Rows are points. Each copy is the shape, with its points in the same order, stretched, turned, moved and blurred by noise. Say if it was mirrored as well.
In the rows, zero is written as 128.

Shape, 7 rows:
[[127 135 128]
 [ 75  93 142]
 [136  77 131]
 [ 64  94 154]
 [199 118 148]
 [116 186  48]
 [ 72 138 119]]
Copy 1 (7 x 3):
[[120 129 133]
 [ 60 137 157]
 [ 83  86 126]
 [ 56 149 178]
 [170  60 141]
 [140 189  75]
 [ 84 172 147]]
Copy 1 is: only turned
Copy 2:
[[131 134 119]
 [ 91 149 149]
 [114  97 148]
 [ 85 163 153]
 [181  81 137]
 [111 147  34]
 [ 97 170 108]]
Copy 2 is: only turned
Copy 3:
[[158 103 138]
 [124  66 136]
 [170  74 154]
 [111  67 143]
 [198 123 187]
 [168 145  56]
 [119 100 102]]
Copy 3 is: only turned
Copy 4 (7 x 3):
[[124 128 122]
 [115 136 181]
 [106  97 148]
 [125 145 184]
 [139  72 100]
 [ 88 183  80]
 [118 172 149]]
Copy 4 is: only turned

Shape, 7 rows:
[[ 82 158 133  84]
 [185  69 202 104]
 [184 142 184 157]
 [127 139  93 116]
 [ 86 116 129 121]
 [ 71 152 105  76]
 [154 115 143 181]]
Copy 1:
[[ 87 164 100 115]
 [208 139 174 113]
 [167 135 142 185]
 [114 116  89 138]
 [ 92 133 130 123]
 [ 73 152  87 108]
 [139  96 152 179]]
Copy 1 is: only turned
Copy 2, 7 rows:
[[126 161  85 100]
 [129  32 154  99]
 [125  99 202  90]
 [152 153 126 149]
 [105 136 106 147]
 [136 172  73 123]
 [110 114 187 149]]
Copy 2 is: only turned
Copy 3:
[[144 174 147 121]
 [ 62  74 230  78]
 [123  42 177 127]
 [139 114 106  94]
 [ 95 152 137 115]
 [147 197 114 108]
 [ 81  75 120 145]]
Copy 3 is: only turned
Copy 4:
[[106 189 136 136]
 [203  92 190  66]
 [212 105 124 129]
 [107 132  94 108]
 [ 90 123 157 133]
 [ 71 182 133 121]
 [161  66 132 135]]
Copy 4 is: only turned

Shape (12 x 8):
[[ 74 162 131  78 135 142  94 146]
 [109  75 104  89 124 172 128 154]
 [147  86 116 152 122 168  86  50]
 [104 151 136  94  99  66  91 138]
 [121 136 170  98  93 103  52 111]
 [162 108 117 125 149 131 146 203]
 [111 131 168 157 120  78 114  84]
 [175  71 117 100 192 102 156 156]
 [185  96  81 142 192 136 127 162]
 [162  79 138 133 182 134 143 197]
 [118 175 180  67  99 118 115 116]
 [149 110 108 101  99 158 154 124]]
Copy 1 (12 x 8):
[[105 183 106  54 121 181 126 114]
 [107 101 137  54 124 136 113 172]
 [122  55 140 118 190 175  44  80]
 [127 206 141  98  68 195 101  95]
 [136 179 192  80 113 195  67  66]
 [157 113 157 103 139 139 170 178]
 [ 87 132 167 166 125 192  78  72]
 [171  63 158 108 117 170 178 139]
 [180  57 124 124 180 168 157 155]
 [147  71 195 100 159 157 170 173]
 [112 190 145  62 109 146 123  59]
 [123  97 118  94 127 105 113 140]]
Copy 1 is: mirrored
Copy 2, 12 rows:
[[105 203  86 125 156 146 154  95]
 [130 104  39 124 146 144 177 138]
 [159  62 109 132 191 164 119 112]
 [124 205 102  94 103 142 107 114]
 [130 187 102 101 152 196 103 123]
 [147 140 113 156 116 109 189 187]
 [102 132 139 112 121 148  81 118]
 [159 104 113 107 131  77 161 209]
 [186  99 130 159 149  68 176 196]
 [127 126 107 161 132  97 183 217]
 [ 93 198 118  80 140 191 148 102]
 [140  96  97 120 125 141 175 117]]
Copy 2 is: only turned

Shape, 15 rows:
[[197 182 118 165 134  94  47 134 109]
 [156 153 109  79 137  83 167 174 109]
 [ 70 133 101  60  90 137 162  35 151]
 [ 97 129 128  99 122 153 138 145 126]
 [136 190 111  73  27 161 148  86 113]
 [121  91  82  94 150 151 108  75 124]
 [ 49 150 129  68 154  66 189 120  57]
 [191 182 159 137 134 121 134  82 113]
 [107 113 147 102 107 117 153  63 105]
 [ 78 135 102 101  43 155 170 131 164]
 [146 145 117 116  92 105 177 138  72]
 [150 126 155 125 172 168  90 126 143]
 [181 129 176  99  81 155  89 137 148]
 [125 151  91 117 118  76 168 202 131]
 [177 184 141 144 144 131 117 118  83]]
Copy 1, 15 rows:
[[210 122  98 194 163  76 158 155 205]
 [153 142  76 100 176  67 142 151 121]
 [ 80 154 152  89 164 102 120  35 150]
 [106 119 110  95 151 143 132 133 145]
 [170 139 117  89  98  82 155  50 146]
 [139 128 137 125 211 155 102  79 165]
 [ 47 104  69  72 226  74 186 107 129]
 [199 138 158 154 162  76 196 112 158]
 [104 107 163 112 188 102 148  82 114]
 [ 90 169 112 102  96 120 111  95 111]
 [159 117  82 119 154  92 170 113 102]
 [163 139 157 129 177 150 136 160 183]
 [195 111 170 120 108 102 110 155 154]
 [119 159  56 132 145  86 122 166 121]
 [196 116 107 145 169 101 201 136 171]]
Copy 1 is: mirrored
Copy 2:
[[159 119  69  93 170  91 104 158 190]
 [147 146 104 159 120  72 208 144 134]
 [135 133 142 114  93 228 159  73 106]
 [115 111 151 115  85 124 147 126 112]
 [215 143 121  49 117 203 173 136 106]
 [122 107 121 117 113 137 115  59 127]
 [ 53 165  76 155 113 147 220 144  65]
 [170 170 113 114 184 121 137 147 113]
 [122 128 138 123 157 190 160 104  90]
 [169  97 181 122  80 192 166 141 126]
 [165 107 103 126 162 136 210 161  86]
 [116 137 161 120 122  85  86  98 133]
 [159 117 202  62 152 107 133 123 171]
 [148 115 112 183  99 102 197 185 158]
 [159 152  94 103 172 101 128 146 107]]
Copy 2 is: mirrored
Copy 3:
[[127 192 142 164 107 101 120  54 208]
 [151 138 160  87  50 119 140 145 107]
 [180  52  53  96 188 151 148  96 101]
 [153 116 130 122 143 149 120 161 109]
 [230  96 144 121 173 150 179  50 102]
 [102  77  78 141 139 170 139 103 131]
 [123 107 150  37 119  92  59 131  51]
 [131 155 145  88 159 107 191  78 175]
 [132  78 123 106 174 102 151 106 112]
 [220  99  94 148 166 135 150 147  68]
 [139 128 166 118 110  98 149 110  76]
 [120 150 124 116 149 166 144 146 190]
 [196 107 171 159 149 136 179 127 189]
 [165 163 136 127  51  92 120 167  85]
 [112 177 165 107 139 130 154  85 152]]
Copy 3 is: mirrored

Shape:
[[133 134 138 152 140 159 131 107  94 117 199 153]
 [157 155 124 133 144 122 126 122 124  88 148 111]
 [ 90 128  85  57  75 152 134 147 111 168 152 114]
 [ 67 100 105 135 141 148 161 144  80 136 100 140]
 [162 146 158 112 175 176 131 179 147 166 140  93]
 [158  97  97 102 141 148  90 128 105 170 171 181]
 [121 109 132 152 114 107  89 116 169 162 105 121]
 [149 148 115 142 125 145 138 114 102 125 131 110]
 [107  90  80 112  87 222 180 150 128 135  92 120]
 [130 140 138 112 109 182 101 108  69 116 138 109]
 [211 119 168 171 127 116 166 116  92 106 154 143]
 [173 140 134 126  97 132 119  91  93 116 111 167]
 [121 144 120 129  98 148 185 127 124 151 135 154]
 [123 130 149  81 108 143 169 116 149 116 125 111]
 [ 96 104  97  99 104 146 148 117 104 143 143 117]
 [184  99 167 142 130 107 102 132  89 128 132 157]
 [190 130 124 120 122 139 121  92 124 162 156 108]
 [155 131 135 141 148 152 175  84 164 144  88 104]]
Copy 1, 18 rows:
[[140 153 137 125 155 146  93 105 116  57 149 170]
 [154 132 134 160 140 131 133 120 152 108 146 125]
 [141  97 112   7 113 157  86 125 103 174 162 152]
 [123 139  87  71 141 101 115 172  90 119 108 124]
 [122 159 196 140 141 138 109 149 111 185 161 153]
 [149 128 120  96 171 127  63  58  99 139 119 204]
 [120 104  93 144  82 124  68 124 127 134  89 137]
 [159 154 114 121 126 149 117 121 134 125 128 123]
 [139 122 125  28 121 177 146 181  78 165  75 153]
 [140 151 128  98 132 157 112  77  84 117 143 109]
 [226 171 140 174 113 112 126 107 118  70 121 161]
 [171 159 109 113  97 124 121  50 119 109 101 141]
 [145 153 123  58  89 141 115 145 132 120 125 167]
 [143 113 166  72  93 119 122 149 127 128 127 123]
 [151 109 106  48 130 136  90 142 106 127 123 134]
 [190 146 120 169 117  89  99  66  85 103 119 162]
 [182 143 140 117 125 153  73  87 135 142 119 144]
 [140 154 154 114 103 129 110 163 156 141  65 107]]
Copy 1 is: mirrored
Copy 2 (18 x 12):
[[130  72 121 131  82 164 143  79  80 115 155 118]
 [135 117  92 131 140 104 125  96 114 108 174 130]
 [ 94 112 181  59  51  79 176 153 183 137 104 111]
 [108 113 176  99 158 119 207 164 118 112 105  87]
 [212 133 138  44 131 154 110 112 148 143 175 106]
 [ 95  57  86  87  85 159 146 121 134 173  96 151]
 [102 168 150 137 145 126  92 138 150 154 104 152]
 [132 139 104 116 112 126 141 118 114 101 149  95]
 [ 92 170 170  70 104 130 230 110 202 103 135  42]
 [115  92 122  99  87 135 116 118 129  46 124  82]
 [196 100  57 188 132 166 164  71 112 122 129 123]
 [109 117  67 145  99 131 161 119 127  75 101 144]
 [143 148 150 119  81 127 215 125 125 128 133 128]
 [154 144 161  91 121  84 164  78 163  94 117 128]
 [ 94 119 164  95 100 104 180 122 144 127  93  90]
 [157  70  81 160 147 158 118 118 137 120  92 152]
 [141 140  73  99  80 146 112  86 124 149  99 119]
 [155 218 116  91 157 139 156  79 113 119 111 110]]
Copy 2 is: only turned
Copy 3 (18 x 12):
[[105 141  78 171 134 159 123 101 127  99 205 110]
 [122 135 116 126 143 114 107 106  86 115 160 121]
 [ 73 181 111 105 113 162 143 182 175 152 115  77]
 [134 102 104 183 159 167 167 142 147 112  74  90]
 [116  99 155  95 199 100 134 113 179 114 174 120]
 [127 151  57 140 116 133 127 145 188 133 170 128]
 [141 149 174 149 119 116  87 100 152 147 110 158]
 [117 145 118 132 137 118 132  89 118 117 140  75]
 [137 187 157 149 185 166 209 151 176 149  96  31]
 [122 137  94 115 140 173 108  93 130 155 158  46]
 [170  98 120 146  90 106 143  78 116  78 194  93]
 [166 156 100 103  84 146 134  76 119 128 146 102]
 [103 170 133 126 123 145 179 115 148  90 126 102]
 [115 148 162  94 114 147 160 147 114 155 150 115]
 [101 150 120 150 121 156 158 154 140 150 125  78]
 [187  99 114 134  89 122 102 103 143 102 167 117]
 [115 159 130 114 109  89 117  82 150 157 183  97]
 [144 135 188 122 150  92 173  64 133 158 133 122]]
Copy 3 is: mirrored

Shape:
[[162  89 120  97  97  97 161 193 143 154 173 131]
 [133 148  85 163  82 163  69  84 143 121  80 103]
 [119 109  96 103  84 186  80 152 140  46 134  77]
 [120 134 145 141 110 155 135 126 175 138 111 147]
 [192 127  89  39 153 156 105 128 103  70 151  81]
 [114 165 132 125 101 184 113 145  96 149 127  90]
 [150 158 121 167 101 128 141 182 158 151 132 135]
 [131 139  83 155 100 154 145 151 116 118  86 125]
 [135 155 123 122  88 155 125 152 118 136 108 169]
 [152 101 113 101 180 124 113 200 155 132 179 151]
 [153  81 129 145 121 115 130 187 126 154 183 176]
 [129 145 101 119 108 124 122 158 121 151 123 121]
 [139 122 117  88 135  74 116 189 130 132 151 152]
 [178 112 130  73 143 150  75 146  88  69  89  57]
 [174 166 132 127 104 131 117 169 138 133 150 154]
 [126 135 136 160 123 104 145 144 144 108 176 156]]
Copy 1:
[[137  57 170 164 158 197 144  79 122 114 103  91]
 [135 156  95 108  49  74 167 154 194 173 147 138]
 [124  47  65 139  66 111 151 148 133 186 202 137]
 [112 132 165 143 134  92 132 148 134 142 139 141]
 [ 55  86  35 142  77 188 194 155  77 123 152 118]
 [ 68 135 119  95  97 126 103 128 159 168 161  95]
 [110 112 162 152 147 120 127  79 162 155 108 130]
 [119 107 121 122 101  99 129 146 156 190 102 122]
 [ 82 115 138 156 108 107 105 151 178 152 113 112]
 [128  79  81 164 218 171 127 119 145  99 138 136]
 [144  60 149 142 178 181 101 101 185  87 112 138]
 [120 122 116 133 125 131 121 114 153 155 110  90]
 [131  88  92 174 170 152 103  99 131  98 110  83]
 [ 57  67  42  99  79 118 200 155 113 112 158  85]
 [ 65 109 138 173 125 139 125 100 161 125 118 133]
 [130 101 143 152 138 134  89 103 122 103 134 165]]
Copy 1 is: only turned
Copy 2 (16 x 12):
[[164 105 174 108 162 150 184 184 119  98 182 145]
 [ 63 104 106 128  90 190  98  97 178 108 109 191]
 [140 155 162 122  96 202 137  87 100  73  92 249]
 [ 65 156 141 146 149 163 118 152 144 132 164 141]
 [156 111 147 115 134 110 133 108  34  45  64 183]
 [147 124 120 156 121 151 117 176 172 127  82 185]
 [113 131 115  97 164 154 125 189 168 133 181 172]
 [ 93 149 154  85 121 154 100 184 160 109 119 180]
 [ 77 144 109  88 118 153 144 206 152 149 143 159]
 [164 163 140 102 182  82 189 125  99  97 162 118]
 [163 167 119 106 128 124 184 164 153 108 206  97]
 [138 109 133 102 151 152 127 168 149 128 125 149]
 [173 117 142  71 170 130 169 143 114 146 166 100]
 [161  99 163 132  81  95 105  95  74  95  93 217]
 [116 145  87  93 155 127 149 184 118 135 167 165]
 [155 163 109 105 147 159 112 150 129 125 176 105]]
Copy 2 is: mirrored

Shape (18 x 12):
[[135 122 130 140  80 142 139 157  88 115  90  90]
 [ 98  94 169  77 149 148 109 134 150 181 108 118]
 [170 115 132 125  91 180 134  94 158 120 102  91]
 [129 107 103 214 152 163 128 147 154 144 132 130]
 [141 160 149 100 121 139 156 154 180 161 128 155]
 [113 112 161 119 101 106  99 136 109 138 121 139]
 [108  79  85 113  93 186 157 144 162 130 157  81]
 [165 147 117 136 153 151 157 141 100 166 133 109]
 [122 149 159 129 152 131 192  83 137 163 143 132]
 [172 156 141 150 119  99 172  86 107 135 100  87]
 [136 103 134 154 117 143 138  99 149 187 112 164]
 [112 161 140 101 135 139 110 142 131 128  88 167]
 [ 97 164 171 146 130 139 102 119 108 169  53 105]
 [111 133 118 102  99 101 139 110 152 138  92 130]
 [155 141  94 160  90 120 135 142 157  89 108  72]
 [108 119 144 148 139 190 151 123 108 168  99 147]
 [134  98 121 131 124 139 103 141 104 102 144 192]
 [ 87 148 121  74  97 131 122 124  89 137 177 138]]
Copy 1:
[[109 127 158 126 106 160 184  76 121 149 109 145]
 [191 158  98 123 164  99 147 123  41  68 124 161]
 [195  62 161  78 134 124 143  70 123 135 113 114]
 [171  40 189 130 111 147 127 193 142 147  86 175]
 [225 110 108 154  93  78 159 126 115 105 168 144]
 [112 158 123 122 147 115 130 113  98 129 151 166]
 [155  48 120  81  87 107 177 129  66 123  85 107]
 [160 104 135 179 134  92 157 114 140 141  92 152]
 [168 121 145 157 133  51 141 150 154  73 125 120]
 [144 114 189 145 170  99 176  98 177 144 122 103]
 [183  68 140 104 161  94 136 143 148  96 126 199]
 [181 157  87 138 107 146 127 122 127 115 147 156]
 [182 198 176 130 147 147 158 114 141 113  95 188]
 [167 122 107 103 146 114 174 132 126 123 145 119]
 [166  66 184 113 112 154 178 120 134 201 121  86]
 [160 117 135 136 107 137 140 127 141  70  80 200]
 [101  97  89 127 118 140  85 120 122 132 152 162]
 [102 175  65 124  97  62 134 122 109 123 126 127]]
Copy 1 is: mirrored
Copy 2 (18 x 12):
[[141 155 145  84 108 194 135 149  94  96 134  83]
 [ 89 198 161 108 152 123 102 143 202 176 113 137]
 [138 191 125 165  80 193  95 121 124 105 147 112]
 [144 125 174 189 151 112  95 181 125  52  85 106]
 [151 154 128 146 122 147 122 140 152 163  90 179]
 [ 98 142 162  86 100 120 152 132 147 144 113  96]
 [131 161 176 164 162 249 109 124 163  72  98 132]
 [143 113 117 135 172 162 121 147 103 150 104 102]
 [ 85 128  59 153 130 142 138 138 164 136 111 145]
 [118 121  42 100  87 160 113 120  93 116 136 106]
 [102 183 126 154 117 115 121 138 157 131  68 109]
 [103 152 157 109 121 101 121 155 111 155 114 168]
 [ 67 173 138  70  88 112  95 210 131 141 130 111]
 [ 89 157 110  82  99 154 103 116 133 124  94 168]
 [163 116 130 120  83 193  77 135  78  48 129 139]
 [ 97 185 147 155 154 135 136 180 144 125 103 100]
 [122 124 185 156 143  91 171 111 105 121 103 102]
 [ 62  91 161  97 139 191 179 127 143 167  97 129]]
Copy 2 is: only turned

Shape (16 x 12):
[[ 85  96 137 169 112 158 133 114 149 145 135 145]
 [137 152  83 161 101 165 115 148 174 142  83  88]
 [132 119 160  94 155 112 177 158 127  99 109 129]
 [133 148 146  88 118  89 107  94 162  95 109 105]
 [ 91 131 140 101  79 115 171 152 149 145 136 128]
 [122 153 116 160  96 173 104 129  91 146 131 170]
 [124 159  88 130 166 159 128 109  94 156 138 138]
 [ 90 101 114 109  91 177 167 131 133 107 103 106]
 [148 108 125 174 150 152 106 177  89 158 150 103]
 [ 78 123 111 118 132 116 119 113 156  97 120 142]
 [ 64 158 170 155  96 173 102 154 145 104 134 119]
 [128 176 116 149  99 126 124 143  92 163 121 168]
 [ 73 147 108  93 143 165  92 141  92 158  98 174]
 [141  96 169  99 123 133 151 167 149 164 130 163]
 [ 92 119 149 138 169 153 113 131  89 122  84  99]
 [140 175 151 156 112  95 160 103 145 117 157  85]]
Copy 1 (16 x 12):
[[108  81 142 108 145 148 148 103  86 125 146 125]
 [ 89  72 161 156 171 158 132 150 195 132  84 137]
 [144 154  96 120 147  97 165 158 137  95 148  83]
 [142 118  80 119 108  94 119 139 123 144  69 117]
 [110 156 155 125 129 150 196 130 105 135 121 111]
 [145  84 149 171 164 147 131 118 121 178 168 181]
 [142 112 131 139 115 142  79 150 166 132 175 171]
 [133  84 142 150 127 146 195 128 128  92 125 106]
 [ 97  84 171 146 147 100 131 176 143 129 173 132]
 [132 119 107 127 128 120 123  99  94 108 100 144]
 [151 100 199 123 174 103 163  84 103 153 115 127]
 [136 138 149 174 161 163 109 141 129 176 155 169]
 [196 110 149 143 149 143 116 157 100 127 146 212]
 [122 128 103  94 158 126 207 183 111 132 165 133]
 [172  83 154 131 140 103  98 159 115 101 135 106]
 [ 94 152 134 124 111 113 111 106 162 165 119  69]]
Copy 1 is: only turned
Copy 2, 16 rows:
[[108 115 138 169 157  80 165 131 115 130 105 169]
 [154 178 110  95 146 151 187 133 146 149 104 163]
 [160  87 138 103 140 143  97 163 109 116  95 111]
 [168 113 225  82 149 178 122 107 171 127 151 144]
 [131 117 192 120 138 117 101 199  97 137  96 167]
 [ 65 193 107 145 157  83 108 104 122 120  83 159]
 [ 83 134  79 122 155 122  80  93 124 149 134 150]
 [148 120 130  67 146 116 144 172 116 114  61 174]
 [111 143  36 171  85 120 109 130 119 110 131 149]
 [174 104 164 110 182 117 122 105 159 141 109 165]
 [132 146 189 161 106 125 137 124 144 136   7 178]
 [ 68 180 125 141 162  97  75 140 124 138 106 141]
 [131 149 107  90 128  43  54  94 140 163  75 136]
 [129 125 152 138 121  87 121 147  65 125 125 114]
 [141  93  90 109  96 104 101 128 164 127  83 127]
 [ 85 108 198 162 151 211 124 161 133 121 139 169]]
Copy 2 is: only turned
Copy 3 (16 x 12):
[[129 118 108 126 126  88 163  94 114 145 144 107]
 [ 42 120 138 148 176 141 153 113 189  88 137 105]
 [120 151 162 158 115 133 137 169 119 112  72 115]
 [ 75 155 152 116  71 180 106  96 122 123 100 115]
 [107 100 158 160  62 118 127 139 112 131 131  95]
 [169  84 115 119 156 110 164 125 131 100 175 144]
 [147 114 120 122 147  80  98 148 135  99 163 152]
 [112 103 135 130 116  81 179 147 157  85 101  94]
 [155 122 101 156 198 120 109 169 129  91 153  80]
 [113 135 182 116 104 101 130  90 114 121 112 109]
 [108 143 119 161 130 113 178 127  95  56 187 100]
 [140  74 141 140 141 129 134 135 112 117 163 147]
 [136 111 186  76 138  74 153 165 112  98 196 142]
 [137 139 155 145 102 133 155 164 131 165 144 102]
 [102 142 120 110 173 115 149 164 102  80 116 115]
 [ 93 127  86 191  90 159  76  98 108 113 107 126]]
Copy 3 is: only turned
Copy 4 (16 x 12):
[[114  75 141  80 180 127 136 163 100 162 110 117]
 [ 90 105  84 145 118 183 115 111 123 107 171 130]
 [138 126 146 181 153 131 121  72 126 142  72 145]
 [145 129 112 142 121  58  96  72 136  62 144 121]
 [115 139 148 147 197 122 180 110 133 124 133 142]
 [128 103 158  63 125 143 158 185 114 122 129 188]
 [102 113  88  92 113 112 141 151 145 141  73 196]
 [112 130 104 120 210 153 143  92  66 139 131 159]
 [157 113 106 119 157 177  99 207 157 173  89 143]
 [124  77 100 115 154  76 141  97  84 102  97 129]
 [132 136 172  86 187 162 123 148  65  68  86 127]
 [107 103 165 113 111 133 162 175 157 109 133 204]
 [126  76  99  47 147 149 169 114 137  79  60 194]
 [158 108 163 119 157 149 167 105 182 161 101 111]
 [120  92 102 107 173 161  51 128 122 110  54 167]
 [102 166 158 183 129  73  96 153 130 122 133 141]]
Copy 4 is: mirrored
